Each row of a before or after table is a point. One or more steps were done to the points. Then noise was added and the rows were shuffled. The steps act on how far a point lies along the listed directions, d1 being the first. Name the steps. A step turns or swaps two directions, mirrors them in a line or flattens them onto one, adds a multiple of one to another, or multiplies one. Angles are multiples of 10 degrees, from the lower direction toward the higher: turns from -170 to 170, lines from 10 to 170 but not 90. Use the fewest steps. Two steps may share a direction if one is a turn and the other turns, adds or multiplies; they go together, in the order done. Otherwise the lowest direction goes first.

Directions:
(1): [-20.2 -11.7]
(2): [ 11.7 -20.2]
Before (8 x 2):
[[  4.5  -3.1]
 [  2.3  -3.3]
 [  1.5  -8.3]
 [  2.8   0.6]
 [ -3.1 -12.2]
 [  2.0   3.1]
 [  2.5   1.6]
 [ -4.8  -2.7]]
After (8 x 2):
[[  2.6   2.2]
 [ -5.0  -2.5]
 [ -1.3  -5.2]
 [-11.5 -16.0]
 [ -5.2 -12.3]
 [  3.2   4.5]
 [  1.8   0.7]
 [  0.4  -5.2]]
Steps: add 1 times d2 to d1

Directions:
(1): [-27.4  -0.8   8.1]
(2): [ -8.0  -1.6 -27.4]
(3): [  1.2 -28.5   1.3]
Before (11 x 3):
[[-4.4  7.1 -0.1]
 [-1.3 -4.1 -2.4]
 [-4.6 -2.7  5.8]
 [ 0.3 -4.1  4.8]
 [-6.7 -3.4  3.2]
 [-2.1  3.9  5.7]
 [-1.7 -3.4  2.3]
 [-6.9  4.9  1.6]
 [ 2.3 -6.7 -0.2]
 [-9.5 -1.4 -7.7]
 [ 2.5  4.2 -1.2]]
After (11 x 3):
[[ -4.1  -3.2   1.8]
 [ -5.2   2.6  -5.3]
 [ -6.5  -2.8  -4.3]
 [ -2.8   4.8  -3.7]
 [  1.1   2.4   1.5]
 [  2.6  -3.8  -2.6]
 [ -6.8  -2.6  -1.6]
 [  2.0  -4.4   1.7]
 [ -6.1   2.1   1.4]
 [ -2.2  -3.7  -0.3]
 [  1.8  -2.3 -12.3]]
Steps: turn d1 and d2 by 60 degrees; multiply d3 by 0.7

Directions:
(1): [ -3.6  -9.4   0.0  -8.6   9.4 -37.0]
(2): [ 20.3 -17.0 -28.3   7.3   8.3   2.7]
(3): [-24.2  10.7 -13.1  12.5  24.5   2.9]
Before (12 x 6):
[[ -2.1   1.2   5.7  -0.9  -6.8   0.4]
 [ -2.0  -0.9   6.7  -2.9  -1.8  -7.9]
 [  2.7  -2.0  -1.2  -1.6   1.8  -6.7]
 [ -5.3   3.2   2.2  -3.1   2.9  -5.8]
 [  3.6  -3.2  -3.6   0.4   1.9  -2.2]
 [  3.2   0.7   3.1  -3.8  -3.5   0.5]
 [ -2.5   1.8   2.2  -2.1  -1.3   2.0]
 [  0.9  -1.6  -1.8  -0.7  -0.5  -7.3]
 [  2.1   2.2   7.7  -0.3  -5.2   4.7]
 [  0.7   0.2   2.0  -3.7  -2.9  -2.2]
 [ -3.1   1.0 -14.9   6.2  16.0  -6.7]
 [  2.7  -2.8   2.6  -3.3  -1.9  -8.8]]
After (12 x 6):
[[ -3.8   1.8  -4.9   3.5   3.7   0.1]
 [-11.3   6.0   6.5   1.0   4.7  -1.9]
 [ -0.4   1.1  -4.8   2.5   5.7   1.2]
 [ -2.7   1.5   4.3  -3.1  -2.3   0.5]
 [ -7.3   6.9   4.5   0.2   0.5   4.3]
 [ 10.3   0.4 -16.5  10.2   3.1  18.5]
 [ -6.8   2.9   7.4  -1.2  -4.4  -5.2]
 [ -5.7   2.7  -1.0   2.1   7.5  -3.7]
 [  3.4  -2.1  -7.6   2.0   3.6   0.9]
 [ -1.1   1.4   1.9  -3.2   1.2  -5.6]
 [ -2.3   1.0   9.8  -4.0  -1.9  -8.7]
 [ -4.5   2.8   0.1  -2.4   1.8  -3.7]]
Steps: turn d1 and d3 by 100 degrees; multiply d2 by 1.6

Directions:
(1): [ -6.1  14.9  12.0 -18.7 -10.3  24.4 -22.6 -14.7]
(2): [-16.1   1.4 -21.3   9.9 -20.8  23.6  10.1  16.5]
Before (12 x 8):
[[  6.1  -4.4   0.0   4.3   4.5 -10.3   7.1   2.6]
 [ -1.8   3.2   7.2 -10.2  -1.2   3.3  -5.7  -3.7]
 [ -2.5  -4.4  -8.5   6.0  -5.8   6.1   7.8   5.1]
 [ -5.1  -1.0  -3.4   0.3  -3.9   4.5  -2.1   4.9]
 [ -3.5   2.8  -1.2  -0.5  -7.0  11.1  -1.8  -0.7]
 [ -5.3   4.1  -4.7  -0.7 -10.6   9.9   0.3   2.2]
 [ -4.4   2.4  -4.9   1.5  -4.2   6.6  -0.9   3.0]
 [ -0.2  -1.1   2.9  -1.4   2.9  -3.7  -0.7  -2.5]
 [  2.6  -1.3  -1.4   1.3   2.8 -10.3   6.8   2.8]
 [ -0.7   4.4  -8.1   1.3  -2.9   9.8   0.7   2.5]
 [ -4.4   4.3  -4.8  -0.1  -3.5   6.8   3.2   2.5]
 [ -1.2  -1.1  -1.9   2.6  -0.3   0.0   4.8   4.9]]
After (12 x 8):
[[ -2.5   6.3   0.7  -4.9  -2.4   6.8  -2.2  -2.5]
 [ -5.8  -2.2  -5.6   0.8  -5.2   3.0   6.9   8.1]
 [  8.1  -2.3   6.1  -0.9   6.6 -10.0   0.7  -3.3]
 [ -1.5  -2.7  -1.2   1.9   1.7  -3.6   3.3   1.1]
 [  1.0   1.9   5.4  -3.8   1.7   0.3  -2.3  -1.9]
 [ -3.5   2.7  -1.2  -0.7  -7.3  11.1  -2.1  -1.0]
 [ -3.2   4.3   0.0  -2.6  -2.3   6.8  -5.4  -1.6]
 [ -3.6   5.9  -0.1  -4.8  -9.2   9.7  -4.6  -2.7]
 [  0.9   6.7  -2.7  -3.7  -1.0  10.0  -4.8  -2.7]
 [  2.1   1.4   6.8  -7.0  -1.0   6.5  -7.4  -9.4]
 [  4.5   1.1   3.7  -3.3   4.3 -10.3   1.8  -2.5]
 [ -3.5   1.0   1.1  -3.1  -2.3   4.7  -6.7   0.6]]
Steps: swap d1 and d2

Directions:
(1): [ -6.2  -8.6  10.1   4.7  18.1  22.8  31.3  16.5 -20.3   5.5  14.7]
(2): [-11.0  12.2 -12.1   8.9   0.7  19.4 -36.0   4.1 -22.4   9.7  14.6]
(3): [ -3.8  -2.1 -16.8  23.5   5.6   6.7   2.7   7.6  39.0   7.3  20.8]
(4): [ -3.3  -6.8 -11.3 -23.9 -17.8   0.8  -0.6  18.9   0.8 -31.7  23.7]
(5): [  7.2  16.6 -10.4  23.3  22.4 -23.4   1.9   9.6 -12.6 -26.7  -1.0]
Before (9 x 11):
[[ -1.0  -3.0  -3.7  -0.1  -5.6  -2.9   1.5   0.7  10.0  -3.0  -0.8]
 [  0.4   2.4  -0.1  -7.1  -3.8 -11.3   1.1  -0.8   2.6 -12.4  -3.8]
 [  1.7  -3.6   6.2  -1.4  -0.7   2.9   6.2  -0.7  -6.3   5.7  -3.1]
 [  3.3  -3.2   2.4   6.0   4.1  -2.5  11.6   0.3   3.8   0.9  -3.4]
 [  0.9   0.5   0.2  -5.6   0.1  -5.1  -5.7   1.3  -1.0  -9.0  -1.2]
 [ -0.4  -1.0  -0.6  -3.0  -4.8   3.5  -8.9  -7.7   1.2   5.7   1.5]
 [  0.8   4.1  -3.8   7.3  -1.9  -4.7  -7.3  -3.0   5.4   0.5  -0.3]
 [ -3.0  -1.6   5.3  -3.6  -2.0   4.7   3.0   1.0  -9.2   1.9  -1.7]
 [  0.0   1.5  -0.3  -4.3  -4.0   2.9  -1.7   1.7  -1.4  -0.3   2.1]]
After (9 x 11):
[[  5.5   1.1   1.8  -1.8   0.2  -8.1   1.2  -6.3  -3.1  -4.4  -5.7]
 [ -0.8   2.5   0.2   6.3   5.4  -2.1   6.0   5.4  -4.6  -4.4  -0.4]
 [  3.0   2.4  -0.7  -3.3  -1.7  -2.7   0.7   1.7  -0.1  -4.8   0.0]
 [  2.9   2.0   0.5   8.6   6.8   1.8   4.5   3.7  -9.7   1.6   1.6]
 [ -4.8   5.9  -9.3   0.0  -5.2  -2.6 -13.4  -0.2   7.7  -5.5   5.8]
 [  0.8  -1.1   2.3  -2.2  -6.4  -2.7  -2.7  -6.1   5.9   4.4  -3.4]
 [ -2.7  -1.4   0.6   4.0   1.1   9.9  -2.6   1.2  -7.3   8.6   2.6]
 [  0.0  -0.4  -3.7  -2.0  -0.5  -4.3  -8.0   1.6   9.8  -6.4   2.9]
 [ -2.4  -0.5  -3.1  -4.2  -8.8   0.3  -9.0  -1.3  -2.1  -0.8  -3.2]]
Steps: add -0.5 times d4 to d1; multiply d2 by -1; turn d3 and d5 by -120 degrees

Directions:
(1): [ -1.7  13.3  11.7 -18.8 -20.3   1.4 -16.5 -18.0 -25.0 -25.9  -4.9  16.4]
(2): [-16.9  -8.4  20.9 -14.4  -8.1 -37.6  18.6   8.7  11.3   1.0   3.7  14.9]
Before (11 x 12):
[[  5.7  -5.0  -7.0   3.8   6.4   4.5   1.2   4.2   6.1   4.9  -1.0  -7.0]
 [ -0.2  -6.2   1.1  -2.7  -0.6  -4.1   4.0   2.0   0.3   0.9  -0.6   2.0]
 [  5.1   2.1  -6.6   2.1   1.6  10.1  -2.2  -2.6  -5.6  -2.9  -0.3  -2.9]
 [  4.5   3.4  -7.3   6.0   6.1  11.6  -3.4   0.4  -1.8   0.1  -1.6  -8.9]
 [ -2.6   2.8   4.4  -6.8  -3.6  -2.1  -4.0  -5.2  -4.9  -4.0  -0.3   2.6]
 [ -0.4   0.5   1.7  -5.2  -3.5  -5.1  -1.1  -4.2  -2.1  -6.9   0.5   2.9]
 [  3.2   5.7  -2.2  -1.4  -6.8   6.6  -6.0  -4.8 -10.4  -3.7  -3.8   0.0]
 [ -3.1  -3.5   1.7  -1.4   1.2  -8.1   6.3   3.6   7.3   0.3   1.7  -0.7]
 [  1.8  -0.3  -5.0   7.4   4.3   6.3   0.3   0.9   4.4   6.4  -1.3  -3.2]
 [ -1.4   2.6  -0.8   0.8  -2.6   2.0  -2.7  -2.1  -2.0  -0.8  -1.8   0.0]
 [  5.8   3.2  -2.9   0.5  -0.8  12.2  -9.1  -6.2 -11.4  -5.9  -5.6   0.2]]
After (11 x 12):
[[  2.1  -1.0  -6.6   7.4   8.6   6.6   1.9   5.5   4.1   5.1   0.3 -10.4]
 [ -0.1  -5.2   2.0  -4.5  -1.6  -3.7   1.7  -0.1  -1.9  -1.2  -1.2   3.0]
 [  4.6  -0.6  -7.7   5.3   4.9   8.3   1.2   0.4  -1.2   2.1   0.2  -5.1]
 [  7.6   0.6  -7.9   5.8   4.4  14.8  -5.8  -1.7  -5.8   0.2  -4.5  -4.8]
 [ -3.5  -1.1   3.6  -5.4  -2.1  -9.5   3.9   0.7   4.3  -3.8   1.1   2.3]
 [ -0.4   4.0   1.0  -4.2  -1.7   4.3  -7.7  -5.8  -6.8  -3.7  -1.3   0.9]
 [ -0.2   1.8  -1.4   2.7  -1.6   2.7  -2.4  -1.1  -0.5   0.2  -1.9  -0.8]
 [  2.8  -6.8  -3.1   1.2   5.9  -2.2   5.7   6.8   8.6   6.5  -0.7  -4.1]
 [ -1.0  -2.9  -2.3   5.9   4.3  -0.2   3.8   3.3   7.3   8.4   0.0  -1.0]
 [  0.9   2.7   0.2  -3.5  -2.9   0.7  -4.1  -6.3  -4.0  -7.2  -0.1   1.2]
 [  6.2   4.8  -6.5   3.2  -2.1  10.3  -5.1  -3.0  -7.1   0.5  -3.0  -4.2]]
Steps: turn d1 and d2 by -40 degrees
